Each wall is flat, endless, passes through zero and stands at right angles to its row. A trip goes straight from one point to another. Which walls does it cross, in order?
(in the rows, 128 means zero)

Walls:
(1): [123 144 172]
(2): [150 164 161]
(3): [146 200 136]
(4): [151 181 103]
(5): [105  50 120]
Trips:
[181 102 112] to [118 105 164] -> 4, 1, 2
[130 142 176] to [ 84 121 177] -> 5, 3
[132 156 159] to [168 152 126] -> none

Walls:
(1): [144 159 116 137 103 122 152  96 151 122  85]
(2): [132 108  50 165  98  81 141  48  92  83 132]
(3): [ 91  81 189  89 117 129 135 151 111 184 112]
(4): [178  69  95 149 164 205 114 134 132 138  99]
(5): [166  54  98 133 101 149 191 208 145 120  99]
(6): [129 122 130 123 121 145 141 143 137 129 148]
(7): [154  90 154 156 105 125 164 119 149 125  86]
(8): [ 79 113 116 106 130 108 142 150 101 188  99]
Trips:
[107 124 162 139 142 149  58 175  76 131 111] to [114 154 163  89 124 116  62 139 109 136 139] -> 4
[ 96 142 129 156 101 126  77 106 140 117 119] to [159 107 152 141 185 173  74 101 129 199 133] -> 4, 1, 2, 3, 8
[121 142 146 123 108  85 152 105 125 138 137] to [153 105 105 122 108 123  70  99 149  80 156] -> 8, 3, 7, 1, 4
[162 121 125 129 132 133 154 118 132 109 121] to [ 95 116 206 187 123  70 121  81  97  98 158] -> 6, 4, 5, 1, 3
[167 185  83 154 119  80 146 122 110 107 118] to [154 118  67  91 133  69 106 162 136  55 100] -> 5
[119 144  64 121 126 145  87 118 160 102 113] to [127 171 152 114 152 142  99 134 109 117 146] -> 2, 1, 4
[ 93 111 165 115 189 100 176 159 143 125  64] to [102 150 101  78 152 182 106 157 140 154 157] -> 1, 4, 6, 7, 5
[ 64  85 116 194 122 104  98  55  89 117 129] to [131 141  95  91 117 155  98 111 105 136 137] -> 7, 4

Walls:
(1): [147 174 160  99 167 124  77 138  91  78 144 126  82 103 124 121 155 114
 214 141 112 210 149 107  71 127 168 132 141 115 151 122]
(2): [ 98 139 106 146 167 134 152  85 169  87 124 131 105 131 110 114 110 164
 162 108 127 103  88 128 171 178 153 163 169 132 110  97]
(3): [101  99 138  86  86 156 181 111  91 197 109 126 106 121 151 173 135  95
  98  92 172 121 137 145 136 104 157  63 150 134 138 163]
(4): [127 119 175  84  86 118  81 146 136 135 178 137 157 132 132 146 160 137
 131 134 160 112 102 108 153  94 113 123  82  92 144 154]
(5): [139 170 177 113  53 118 120 137 126 133 143 108  91 119 136 107 173 185
 115 165 129 185  63 111 126 168  96 154 138 153 176 122]
(6): [ 67 161 157 143 105 178 118 130  99 155 135 145 126  97 147  71 123 133
 198 156 161 105 150 121 175 102 115 106 104  95 116 153]
(7): [161 175 126 148 123  80 183 124 101 144 151 141  80  90 167 137  90 130
  69  89 180 160 148 172 108  78 159 112 132  93 144  89]
(8): [171  96 114 138 135  92 107 139 162 155 149 105 168 168  51 115 156 131
 123  95 176 132 174 121 135 103 129  90 136 149 100 107]
Trips:
[ 83 102  73 191 111 165 126 135 142  64 145 136 115 117 129 154 135  91
 104  90  98 161 124 132 151  92 174 163 153 145  99 124] to [157 111  80  77 144 202 116 175 114 164 159 156 113 145  76 170 119 139
 101 145 109 148 120  80 150  66  98  68 203 150 122 143] -> 3, 7, 8, 2, 4
[118 183 122 152  84 121 106 205 149 145 114 144  97 142 156 159 140 204
 117 197 134 164  96 154 100  21 106 102 136  88  92 130] to [139 101 142 116 155 166 139 133 158 135 161 183 149 107 139  51 150 103
 159 132  85 103 149 116  81 116  52 105 105 176 148  75] -> 7, 8, 5, 4
[132 171 104 137 154 101 142 134 210 126 118 145 108  99 139  90 205 164
 157 135 156 158  67 130 185 145 182 135 107 148 108  91] to [133 146 129  55 196 117  84 132 164 169 140 139 113 130  90  76 133 139
 111 202 122 156 116 136  91 121 153 169 127 154 138 153] -> 7, 6, 4, 2
[108 114 102  82 132 152  91 162 108 126 121  53 129 114 182  73 114 194
 128 106 123 112  60  69 182 161 139 144 140 124  78 138] to [108 172 135 109 127 140  96 145 103 112 156  86 133 119 118  90 117 162
 157 152 146 124 129 177 100 198 134 127 173  96 174 144] -> 1, 4
[ 82 158 128 144 106  88 143 112  76 107 156 132  33 191 138 123 186 134
 119 114 124 170 122 149 130 134 119  73  97 159 108 123] to [166 172 139  88 121 146 119 130 105 151 120 104 142  91 187 132 154 116
 129 106 127 138 165 155 139 131 137 104 129 118 150 100] -> 4

Walls:
(1): [144 104 157 127 157 116  67  92 101 160 109 213 100 161 126 129 199  69
 167 100 187 196 111 105 154 168 186  51 124 113 124 124 104 121 167 170
 172 113  84  79  71 170 141 150 188 143 112 123]
(2): [160 112 108 155 106 110 101  76 203 150  90 137  85 127  91 106  84 119
 138 101 112 103 135 141 172 133 125  94 107 115  96  93 171 155 139 101
  81 102 135 118 116 116 100 156  89 136 106  95]
(3): [ 85 176 139 133  97 125 179 131 114 129 121 159 100 146 147 128 121 159
 140 149 116  92 108 123 157 149 147  93 175 115 132 106 142 138 139 129
 118 127 125 169 178 154 154 122 132 142  88 152]
(4): [ 85 104 140 167 165 165 104 179 122 132 122 144 107 126 153 152 137 180
 172 118 153  46  90 134 152 122 157 119  98 137 171 147 122 133 123 100
  77  72 138 149 107 153  66 122  75 162 133 117]
(5): [123 191  87  84 152 105  85 184 114 129  97 167 103 161 120 157 117 133
 161 146 145 114 126 142 133 165 116 127  92 101 138 102 168 117 110 136
 128 196 168 100 165  71 121 116 110 115 142 184]
(6): [ 87 145 162 137 123 125 117 146 118 132 174 127 149 132 138 115 165 129
 167 149 139 112 143 136 158 133 150 102 101 129 145  72 178 140 122 145
 154  75  81 141  79 112 137 168 126  49 100 109]
(7): [105 102 186 133 131 175 153 127 122 170  94 144  73 101 128 126 137 110
  73 155 110 126 131 117 128 179 150 135 133 126 164 106 143 121 131 158
 129 146 118 162  85  92  92 121  73 167 168 170]
(8): [115 134 147 132 166  90  92 143  76  57 169 153  72 126 119 133 132 125
 167 164 166 142 181  90 147 100 132 130 100 156 118 160 140  99 149 136
 117 140 128 122 177  74 132 102  50  95  95 166]
Trips:
[123 154 146 136 149 123 129 110  98  74 181 155 180 131 109  97 168  53
 155 162 177 140 123 118  96 145 130 151 114  80 141 103 176 143 121 132
  83  78 107 131 108 168 140 107 121 132 126  81] to [195 135 171 108 147 165 154 111 158 135 143 119  97 102 154 129 192 130
 134 121 182 146 191  80  83  85 123 119 122 176 136 113  68 101 181  39
 147  67 147 149 151 151 127 107 147 133 174 123] -> 6
[164  96 158 116  74 102 124 112  59 112 111 104 124 159 144 100 144  95
 145 108 108 120 128 100 127  99 182 152 113 148 138 157 138  85 103 137
 189 103 144 107 125  91 134 102 118 115 139  72] to [152 175 173  83 158 126 126 122  63  90 109 138 120 129 110  96 183  55
 176 143 177 121 170 100 129 148  69 151 105 151 175  70 146 146 157  84
 139 115 176  75  97 161 142 113 140 136 148 106] -> 5
[188 159 142  53 127 145 128 132 111 114 175  64  92  58 163 116 136 131
 104 121 110  88 155  99 179 145 177 108 155 142 148 136 111 138 115 108
 123 119  82  87 136 109 145 115  95 100  80  52] to [124 129  71 156 150  81 124  86 161 201 114 151 116 115 166 102  99 152
 142 164 153  76 135 105 139 134 156 149 152 134 138 129 137 127 193  93
 104 163 135 192 147 119  85  80 127 164 138 161] -> 4, 7, 6, 5
[151 135  51  85 146 103 127 157 109 135 118 139 122 133  86  86 157 132
  85 113 128 119 109 112 145  92 129 118  90 116 160  88 112  89 163  74
 150 106 185 134 121  75 156  58 140 150  97  92] to [131 134 179 107 107 176 100 114 132  83 114  92 167 167 150  94 109  93
 115  88 145 110 119 171 129 144 128  59 133 135  87 178 167 125 147 161
 116 162  81 132 141 149 109 155 144 110 128  70] -> 1, 8, 5, 6

Walls:
(1): [ 70 153 110 105  97 167  73 154 104 140 161 125 147 152  91 152 105 171
  82 123 118 189 114 136 153 166 121 106 135 138 137 133 114 183 107 144
 140  90  45 117  84 114 117 111 109 152 116 129]
(2): [120 162 165 179 178 131 156  87  86  96 130  93  71 126 102 121 164 123
 152 185  54 153 131 183 169 156 129 164 110 128 108 170 156 157 128 171
 111 180 116 115 167 110 164 118 180 130  64 166]
(3): [136 137 105 133 158 130 127  90 114 132 159 138 115 136 121 114 117 100
 148 121 138 102 129 127 110 138 122 145 143 120 140  91 132  95 170 126
 177 150 125  41 168 133 139  92 184 109 101  88]
(4): [190 125 171 158 113 115 164 130 119 179 152 137  86 146  96 157 173 177
 130 144 126 169 142 144 113 135 125 152 138 146 126 143 159 125 117 102
 104 101 178 141 184 195 130  59 105 140 119 153]
(5): [107 130 134 111 103  74 143  66 109 132 119 140 134 146 113  85 153 125
 163 127 132 132 124 135 144  88 111 156 190 126  96 122 141  88 166  82
 124  83 124 122 181 112 112 167 126  93 118 119]
(6): [120 103 152 140 110 109 163 173  92 101 117 101 158 123 114 122 124 171
 149 193  84  78  83 174 110 141  75  93 150 111  85 183  90 105 159 136
  33 105 155  91 147  79 106 133 105 151 117  95]
(7): [127  80 121 177 147 141 135 123 134 174  78 132 138  92 125 152 132 191
 202  81  91 159  99 111  84 117 116 127 126 110 140 139 130 142 126 146
 168  68 129  99 140 210 111 166 109 102 146 115]
(8): [126 106 105 101 135 108 117 111 156  84 134  95 144  99 157 127 106 179
 104  98 146 113 166 161 185 108 127 120  89  97 154 112 136 153 104  74
 152 119 118  84 112 204 135 155 111 149 159 105]
(9): [108 130 127 152  62 136 110 164 173 152 102 133 116 163 109 138 131 126
 143  93 127  55 123 145 105  88 135 160 162 117 119 118 139 187 112 136
 153 103 144 175 115 145  49 112 160  70 176  97]
(10): [129 102 130 125  95 128 104 116 119 142 167 111 104  30  66 142 135 116
  80  58  73 181  69  76 128 121 105 109 138 156 119 115  80 111 135 150
  87 123 153 123 111 148 153 206 139  98 122  56]
(11): [158  51 154 188  88 111 148 116 108 145 134 143 140 150  87 122 105 143
 115 139 131 107 140 118 154 154 143  96 130 136 132 130 101 135 152 190
 182 142 128 123 151 137 172 177 116 132 104  83]
Trips:
[105 149 130 110  89 165 139  97 104 112 179 188 165  73  88 149 184 149
 169 165 131  86  85  78 153 174 168 139 146 109 139 135  98 128 106 164
 158 103  84  87  98 129 145 121 112  68 167  87] to [143 135 126 101 119  90 156 154 172 159 107  77 145 136 121 115  95 131
 100  87 163 191 103 129 116 154 141 125 102  84  99  80 140 136  93 134
 181 139  68 147  95 100 128 114 154 112 141 107] -> 6, 5, 8, 3, 11, 7
[138 108 126 142 120 144 160 101 160 134 103 145 133  98 138  52  84 106
 120 122 134 113  85 160 145 158 118 143 106 114 148  91 134 177 112 121
 135 127 145 135 186 123  64 188  85 110 147  81] to [110  99 116 157  88 133 151 145 118 141 112 149 126  91  95 137 161 114
 124 123 176 107  74 123  95 109  72  84 142 102 149 150 144 102  88 109
 159 130 125 161 140  95 102 149 179 148 122 169] -> 8
[134 131 173 185 119 105 104  87 128 181 105  87 128 156  87 166 100  75
 162 182  77 134 163 121  74 138  58 155  88 190 141 128 158 110 132 175
 116 106  92 137  86 136 150 125 121 160 117 149] to [114 164 132 131 120  79 125  48 111  96 138 136  99 134 114 110 153 131
 142  94  97 134 159  96 119 151 113 129 126 144  46 159  99  95 108 175
 107 120 127 167  77 178 133 179 108 113 156 157] -> 10, 5, 1, 6, 4
